Every row gives one point. Before rounding, the points of a table are all equally far from one centre. They may lie mostly on one side of it. Write the centre, to within rounding.
(in the rows, 128 means zero)

Points (5 x 2):
[[132 165]
 [ 72  97]
 [148  95]
 [146 154]
 [153 144]]
Centre: [111 124]

Points (14 x 11):
[[117 147  79 101  86 168 176 107  95 106 124]
 [113 147 128 103  80 143 121 134  65  97 129]
 [142 138 101  73 105 173 174 131 104 110  95]
 [112 119  70 105  96 172 153 118  96 112 148]
 [111 118  72  80  83 155 143 129  95 111  85]
 [123 165 114 114 119 170 140 128 145 105 112]
 [152 166 117  97  81 158 131 122 130 125 130]
 [125 131 126  74  95 164 135 118 109 123 169]
 [134 130  83 115  59 123 134 134 132  96 131]
 [135 128  94  66  74 163 133 126 119  89 112]
 [ 59 128 118 103 122 130 141 127  97  89 113]
 [ 98 157 111  95  97 142 151 116 129 122  67]
 [121 141  95 121 112 136 145 157 119  70  97]
 [118 110  65  81 126 130 129 113  98 135 129]]
Centre: [116 127 113  99 103 132 149 128 112 117 120]

Points (29 x 24):
[[113 109 137  99 126 127 170 146 149 169 128  83 128  96 144 118 104 191
  116 135  92 134  75 157]
 [106 115 169 130 110 146 206 158 150 210 130 112 111 113 126 114 105 133
  115 136 122 126  53 145]
 [115 138 166 143  92 111 173 129 128 183 169 124 111 186 122 106 124 118
  151  98 109 131 120 192]
 [115  94 146  92 143  97 168 154 158 120 118 151 158 125  76 157 106 146
  114 122 110 138  99 188]
 [ 86 110 156 108  74  89 183 145 169 187 124 117 151 132 114 137  79 166
  125 116 133 135 112 182]
 [106 119 135  71 119 135 132 139 143 142 130 143 115 118 119 117 127 129
  114 182 117 140 111 198]
 [115 143 121 104 120 149 149 117 144 174 140 120 129 147  86 123 124 167
   91 127 154 101 134 176]
 [136 103 130 140  97 142 174 121 122 177 162 133 121 137  94 156 138 102
  103 173  86  99  90 202]
 [133 114 168 115  96 112 168 108 131 180 128  92 119  90 103 130 124 135
  151 149 101 159 115 226]
 [ 91 155 134 120 124 111 160 116 125 175  89 110 126 127 121 127  85 105
  140 158 131 139  90 208]
 [ 82 112 157 114 117 110 185 140 101 207 136 142 154 128  81 134 126 133
   99 105 149 126 103 168]
 [126 110 125 118 138 142 177 120 129 176 117 131 125 115  55 133 121 116
   96 128 106 175  61 185]
 [101  97 117 123  75 137 155 144 134 162 105 104 137 144 124 145 140 107
  115 184  94 134 108 168]
 [105  95 159 104 162 116 149 120  99 207 122 111 126 148 131 151 129 145
  104 128 110 134  90 187]
 [134  77 136 102  97 127 143 121 158 198 106 114 122 138  96 150  85 116
  113 145  68 148 103 171]
 [110 131 127 133 143 101 189 122 143 122 138 134 120 128 137 103 102 104
  104 142 150 137 111 192]
 [124 116 136 102 113 138 236 125 145 169 137 113 126 133 118 140 184 132
  118 124 124 152 106 164]
 [117 109 174  68 157 146 195 101 103 179 149 105 108 120 120 109 101 138
  126 142  92 137 112 177]
 [111  73 166  96 133 137 152 161 124 130 165 112  85 141  96 133  60 138
  120 119 103 115 102 187]
 [ 79 118 128 111 159 120 167 152 175 159 146  88 119 138 135 145  75 116
  128 146 128 129 127 162]
 [ 80 105 126 101 122 148 167 124 110 140 167 161 132 153  93 142 126 158
  152 131  99 139 124 133]
 [122 116 107 125  83 123 190 112 125 175 113 102 110 115  96  97 150 130
  133 162  72 128 127 179]
 [138 175 138 126  93 128 171 152 152 167 167 137 119 160  94 158 130 139
  101 145  92 154 113 184]
 [ 94 136 117  91 140 125 151 145 138 158 145 112 102 150 142 167 130 131
  106 138  91 171 119 163]
 [ 72  94 146  96 139 139 146 168 158 150 150 104 132 134 123 109 102 119
  108 154 140 131 121 174]
 [122 116 131  84  88 148 169 133  78 204 138  87 123 144  97 128 132 143
   98 128  91 149 100 192]
 [109 107 128 142 170 119 158 106 139 178 111 123 137 109 115 133 126 160
  126 135  92 145 125 145]
 [ 99  85 157 123 150 120 161 128 123 148 111 123 136 117  97 115 111 101
  104 121  87 104 124 136]
 [142 107  84 122 128 103 149 139 153 153 113 108 115 141 110 156  99 155
  117 160 141 133  73 159]]
Centre: [119 113 137 116 116 130 182 141 131 163 135 119 120 138 105 134 109 136
 133 130 111 129 103 177]

Points (30 x 24):
[[146 137 137 108 132 145 121 154 153 128 126 128  87 112 150 183 103 128
   73 124  84 171 110 162]
 [134 146 134 143 130 138  87 161 143 138 130 136  65 116 144 157  92  94
  106 101 100 112 111 186]
 [ 99 119 153 123 135 105 113 143 164 116 114 145  86  54 128 155 121  95
  112  83 114 101  75 169]
 [121 137 135 146 139 156  88 142 180 169  71 143 102  78 132 180 108 115
   86  94 118 143 116 155]
 [122 129  83 151 130 144  85  98 152 156 130 128 114  94 149 175 113  80
  113 113  93 128 124 157]
 [123 132 147 119 135 144 122 135 165 135 126 178 139 134 142 174  90 135
  106 128  83 116 156 161]
 [109  86 136  82 139 111 130 106 137 146 130 135  86 114 131 155 141  93
   41 108 131 143 123 117]
 [124 118 135  82  84  99 101 133 163 127 105 205  89 130 121 172  82 129
  111 122 134  91 129 155]
 [ 97 135 107 145  93 134  94  74 130 148 110 130 113 109 133 158 107 111
   93 154  88 157 119 156]
 [117 123 146 117 149 124  81 135 154  80  93 142  73 166 121 159 102 108
  111  74  91 103 112 131]
 [120 125 151 110 145 103 107 118 151 130 109 127 122  85 129 163  73  89
   50 113 131 162 128 149]
 [143 137 120  84 119 130  70 149 135 151  55 138 101 116 115 145 135 126
  134 124  85 145 134 141]
 [119 138 133 104 148 111  89 153 192 138 104 160  64 115 125 171 133 133
  126 135  87 141 122 175]
 [137 123 114 175 124 121 127 108 150  92 130 143  99 104 133 153 101 111
   84  92 108 108  60 131]
 [117 142 121  85 133 165  79 126 114 134  79 147  58 104  88 182 135 132
   84  76 136  93 109 137]
 [ 87 147 111 157 125 117  91 150 120 122 134 168 129  85 128 190 108  91
  122 120 111 105 113 133]
 [127 106 121 111  91 115 116 130 159 113  79 135  58 108 131 160  85  80
   68  92 128 166 106 140]
 [120 131 164 103 126 129 116 148 154 152 110 160  62  94 136 144  85 123
  123 119 104 164 148 143]
 [119 108 144  99 101 108  94 130 158 154 106 115  61 113 146 186 102 126
   99  85  79 127 110  99]
 [128 149 113  71  88 145 106 131 139 160  59 142  69 100 127 157 144 110
   72 118 101 129 122 132]
 [ 91 105 149 130 119 162 117 151 156 150 107 152 100 106 128 180  68 119
   96 111  76 123 146 145]
 [155 114 122 103 101  91  87 134 175  98  96 129 132 115 142 159  93 107
   95 130  72 124  99 153]
 [118 130  85 122 149 105 128 142 137  97 126 146  87 140 140 172 128 152
  110 121  64 140 139 142]
 [137 139 150  90 126 138 123 143 146 134  97 170  62 133 132 152 105 119
   45  99 124 119 120 177]
 [100 104 118 111 112 162 102  98 138 147 125 164 115  81 145 173  97 123
  120  89  79 145 135 124]
 [137 120 138 113 130 141 103 115 152 150  91 125  92  90 181 142 109 148
  102 141  77  98 126 115]
 [117 109  95 101 149 118  97 122 187 163 104 118  96  76 124 170  73 120
   90 133 109 155 119 132]
 [108 112 138 128 106 130 103 134 166 144 115 176  99  93 157 168  86 108
   91  91  94 149 159 152]
 [147 108 145 106 129 106  90 131 180 148  85 174 127  90 138 193 109 120
  115 136  91 132 103 157]
 [108 124 148 129 130 107  96 118 161 116  93 151  57  61 159 156  90  92
  100 105 101 119 137 124]]
Centre: [119 121 124 116 120 127 111 123 147 120 106 133 101 111 114 161 122 125
 104 117 129 115 122 138]

Points (30 x 24):
[[174 139  90 136 118 129 113 119  84 152 146 109  89 184 107 150 160 141
  109 119 124 153 132  99]
 [160  97  91 123 130 129  92 139 101 127 122 121  80 198 109 135 172 146
  111 153 102 138 166 111]
 [189 164  85 143 120 136 102 149 129 158 149 129  83 155 117 162 117 115
   94 159 113 134 121 116]
 [160 147 111 160 153 137 129 107 113 110 145 130  65 170  56 148 156 113
  119 130 112 147 144 127]
 [161 115 107 158 157 125 138 120  67 117 139 117  52 144  94 144 137 123
   96 127 137 132 162 112]
 [136 150  90 123 109 143 141 121  79 161 128 123 106 202 109 131 129 121
  121 119  98 167 141 106]
 [175 140  96 128 107 141 125 146  88 138 148  98  82 188  86 142 119 139
  125 137 110 150 150  85]
 [162 143 110 118 149 143 128 121  92 154 130 105  88 189  69 144 112 121
  135 148  98 144 165  76]
 [123 139 106  96 128 162 114 151  85 129 155 116  49 152  92 123 120 135
  102 143 115 163 149 105]
 [141 143  85 119 152 143 116 124  73 107 148 120  74 161 114 163 137 119
  136 182 111 131 163  91]
 [146 121 120 143 131 149 120 117  94 113 139 100  64 152  81 145 143 146
  140 157 110 159 140 117]
 [153 137 101 124 145 169 130 143 116  97 161 127  97 167  87 161 130 166
  107 154 115 153 151  90]
 [148 120  92 110 164 173 130 154 111 148 129 134  53 157  78 139 128 144
  101 169  90 170 129 109]
 [147 145  99 122 140 191 112 159 113 130 127 118 109 205  96 115 125 154
  110 152 112 110 168 128]
 [193 135  97 133 147 122 129 160 108 167 169 129  65 187 116 133 154  98
   99 130 115 147 118 139]
 [160 122  98 148 115 143 146 114  84 159 145 123  81 199 100 119 153 105
   96 137 101 124 121 141]
 [180 136  81 159 119 134 133 124 101 116 150 130  59 181 113 124 133 127
   89 148 131 121 172 114]
 [179 140 127 125 157 159 101 130  98 137 150 123  67 196 114 165 119 132
  120 167 138 149 131 117]
 [157 142 109 106 149 118 123 148  85 164 171 128  75 186  96 151 159 131
  110 157  97 128 134 108]
 [166 142  80 166 148 144 128 138  85 137 136 125  79 197 111 167 140 159
  122 114 148 133 148 115]
 [156  72 112 107 140 143 118 152 113 130 157 109  68 169  96 100 152 144
  100 115 123 115 137  90]
 [161 101  98 124 135 150 112 166  85 153 135  94  85 150  71 126 146 132
  121 161  85 151 139 122]
 [171 132 114 123 133 138 120 151 118 166 142 143  89 168  99 145 170 118
   95 149 104 136 124  76]
 [154  97  93  89 150 151 126 131  89 117 119 106  45 181  87 156 142 129
   89 139  94 152 157 115]
 [150  87 121 125 170 170 107 132 105 117 110 127  85 197  91 151 142 107
  120 159  76 134 148 101]
 [155 117  68 156 141 143 106 107  82 161 155 123  54 149 129 140 143 119
  104 153 104 116 169 110]
 [149 160  76 149 184 146 129 109 102 132 135 111  83 183  91 131 152 137
  115 158 122 132 122 103]
 [142 114  90 131 153 130 139 153 101 137 124 133  82 207  80 198 127 130
  119 146 126 144 169  97]
 [119 134 100 112 123 133 147 130  95 103 137 148  76 195  80 135 138 128
   94 132 143 144 148  92]
 [144 107  96 132 137 113  89 142  89 134 154 138  65 189 105 135 130 160
  118 138 120 140  96 121]]
Centre: [149 115  86 115 152 146 126 136 120 136 137 136  94 159 109 140 119 113
 127 123 118 126 143 130]

Points (28 x 24):
[[ 99 142 129 121 170 132 108 108 116 100 173 117 166 148 194 125  86 110
  105 128 122 151 101 153]
 [119 130 114  98 115 138 130 106  91  90 157 122 133 112 158  78  66  84
  101 139 119 165 136 144]
 [134 167 131 128 148 138 105 117  88 133 172  80 165 124 155 104  81  94
   88 108 104 178 129 160]
 [113 132 124 111 133 152 146 134  92 106 167  83 159 128 184 108  71  73
   74 134 140 149 104 119]
 [147 137 116 100 139 134 145 109  70 115 152  73 141 143 176 115  82 120
  108 154 115 177 148 133]
 [151 131 102 107 150 149 151 123  86  94 176 103 116 116 148 109  69 114
  100 138 106 169 122 168]
 [114 138 130 103 142 123 134 103  57 110 154 111 154 138 165 118 115  98
  106 127 113 169 127 106]
 [122 115 110 122 120 144 124  81 102 154 192  96 156 108 184 131  86 124
  101 142 105 163 116 136]
 [ 94 124 105 118 123 131 115 115  97 117 177  80 161 141 166 126  95  79
   77 147 138 155 150 136]
 [121 110 126  86 117 125 118 106  92 135 181  99 134 135 188 135 108 102
  105 114 153 151 137 114]
 [149 123 112  92 140 143 155 108  72 107 156  84 141 136 187 119  77 106
   96 150 132 150 128 120]
 [130 141 103 109 114 142 141 117  92 103 178  92 171 136 180 121  70  89
   81 158 132 148 114 145]
 [113 129 104  89 126 160 134 121 108 114 163 109 141 122 186 102  62  99
   89 170 133 126 120 151]
 [154 132  95  98 141 155 103 106  94 123 193  86 156 143 158 111  97 113
  119 173 120 143 111 137]
 [140 112 115 141 115 121 116 116  87 132 168  84 175 130 167 140 111  96
   74 108 116 179 104 136]
 [158 133 106  98 106 141 126 120  82 118 182 108 135 126 149 116  82 103
   84 140 161 164  94 149]
 [146 122  93 116 137 132 133 128  86 107 178  85 159 112 185 106  78 129
   92 121 136 154 126 160]
 [ 96 109 130  93 135 134 121 107  93 120 144  94 166 134 163 109  71 106
   74 135 121 153 131 117]
 [118 144 108 142 126 155 114 107  86 112 156  89 171 110 191 100  74  82
  103 137 119 138 136 114]
 [108 128 133 107 120 126 128 126  87 132 188  84 147 144 163 123  53  81
  105 163 112 159 118 141]
 [128 126 111 126 129 123 149 115  74  83 143 101 156 115 171  93  86  94
  122 125 137 137 133 115]
 [133 129 120 101 147 143 117 107  62 121 165 126 138 112 171  98 106 106
   78 155 137 152 101 121]
 [123 114  93  98 135 141 134 108  92 129 178  90 172 136 182 135  86  71
   81 132 113 143 119 146]
 [124 106 109 102 112 156 117 108  98  86 174  90 145 109 194 127  84  98
  111 149 114 152 108 113]
 [144 112 115  88 124 152 122 112 107  95 179  93 140  99 175 152  79  83
  107 170 146 168 122 158]
 [116 135 136 116 145 123 116 105  84 119 158 106 185 142 163 139  65  91
   87 143 118 184 136 138]
 [106 109 121 118 104 126 129 103  93 119 156 115 186 108 160 107  80 102
  127 116  94 166 123 139]
 [120 127 103 109 137 149 145 117  73 110 159 100 149 122 171 102  66  89
  107 142 109 195  97 164]]
Centre: [137 130 122 123 138 141 125 131 124 132 146 108 141 120 159 123 100  95
 117 138 126 162 119 136]

Points (29 x 24):
[[108 125 118 203 167 173 164  93 136 139 161 135  79 121 125 114 117 107
  139 151 101 108  85 166]
 [113 126 108 187 142 169 184 109 175 133 157 134 116 109 128  85  85 133
  150 160 108 127 145 135]
 [ 92 141 126 197 198 176 155 124 170 127 174 131 113 126 116 113 112 117
  149 161 103 106 123 133]
 [104 156 139 168 170 174 195  95 134 163 144 122  87 115 116 116 108 160
  149 170 146  94 146 125]
 [102 149 112 200 148 186 147  95 161 157 171 118 101 146 101  99 120 141
  167 142 120 102 123 150]
 [119 150 133 174 161 194 175 110 139 136 156 146 109 113  79 101 125 107
  148 176 116  89 161 115]
 [ 95 134 125 200 160 164 160 121 155 144 145 136 113 100 112 121 113 114
  164 147 110 119  91 132]
 [ 91 129 130 170 151 155 195 120 161 153 159 129 106 112  90  98 116 140
  156 166 108 142 111 154]
 [102 129 129 177 157 124 165 110 187 127 148 133  79 111  92 127 132 140
  170 163 112  90 162 132]
 [113 122 113 170 157 154 141 102 150 171 139 134 103 119  99 126  99 157
  143 158  97 105 102  97]
 [ 71 133 125 158 179 173 159  83 153 105 133 143  63 130 106 111  87 147
  151 160 135 107 143 142]
 [100 113 129 186 159 141 187  95 159 124 146 150 120 102 107 124 107 156
  126 157  90 120 123 129]
 [113 127 136 184 157 148 173 130 170 132 135 125 108 143  97 106 113 155
  121 140  73  88 131 112]
 [ 91 145 114 172 163 151 177 111 154 116 183 137 114  94 104  91 125 122
  155 162 102 119 153 151]
 [116 130 111 206 135 148 147 116 132 156 150 150  79 129  78 113 119 109
  163 137 102 121 132 146]
 [ 77 158 106 177 184 136 152 105 152 116 125 152  99 150 103 142  89 135
  149 124 108 104 133 143]
 [144 121 116 171 154 153 147 112 151 139 175 127  84 127  95 108 109 117
  174 141 119 134 104  86]
 [111 118 134 203 166 108 154  87 155 135 146 157  96 132 105 125 125 146
  172 153 122  96 141 152]
 [ 95 113  88 157 187 187 156  92 166 118 152 141  97 117 100 143 127 125
  160 153  99  99 135 155]
 [ 79 138 132 161 155 169 179 105 171 118 140 148 123 118 114 118 131 114
  173 161  97 129 111 125]
 [124 165 107 171 188 155 152  81 140 117 190 101 100 148 106 126  96 144
  148 152 133  60 117 113]
 [ 95 148 128 167 185 152 168  67 150 133 131 167 120 126 122 130  84 117
  129 152 109 129 158 137]
 [ 99 146 109 170 138 145 164 101 148 149 112 153 109 110  96 110  97 118
  144 151  95 135 100 144]
 [ 97 131 117 199 163 151 176 106 165 126 133 163 113 132 117 108  94  99
  158 164 143 106 125 106]
 [110 125 132 174 172 135 146  70 158 171 175 155  97 109 107 117 110 121
  156 136 116 114 131 132]
 [ 81 133 134 163 177 152 146  87 146 151 139 129 128 109  90 128 116 134
  130 176  78  94 104 131]
 [115  80 124 171 158 159 147 113 173 129 132 134  98  99  98  98  84 143
  148 170 111  99 116 120]
 [112 148 103 170 157 136 166  92 171 125 144 135 122  71  98 106 106 114
  145 173 137 118 125 132]
 [143 147 135 181 184 168 141  99 164 105 134 134 108 103 111 123 102 108
  154 143  96  94 115 112]]
Centre: [121 123 134 142 138 147 150 113 135 122 153 111 112 147 116 135 108 114
 129 157 135 105 135 147]
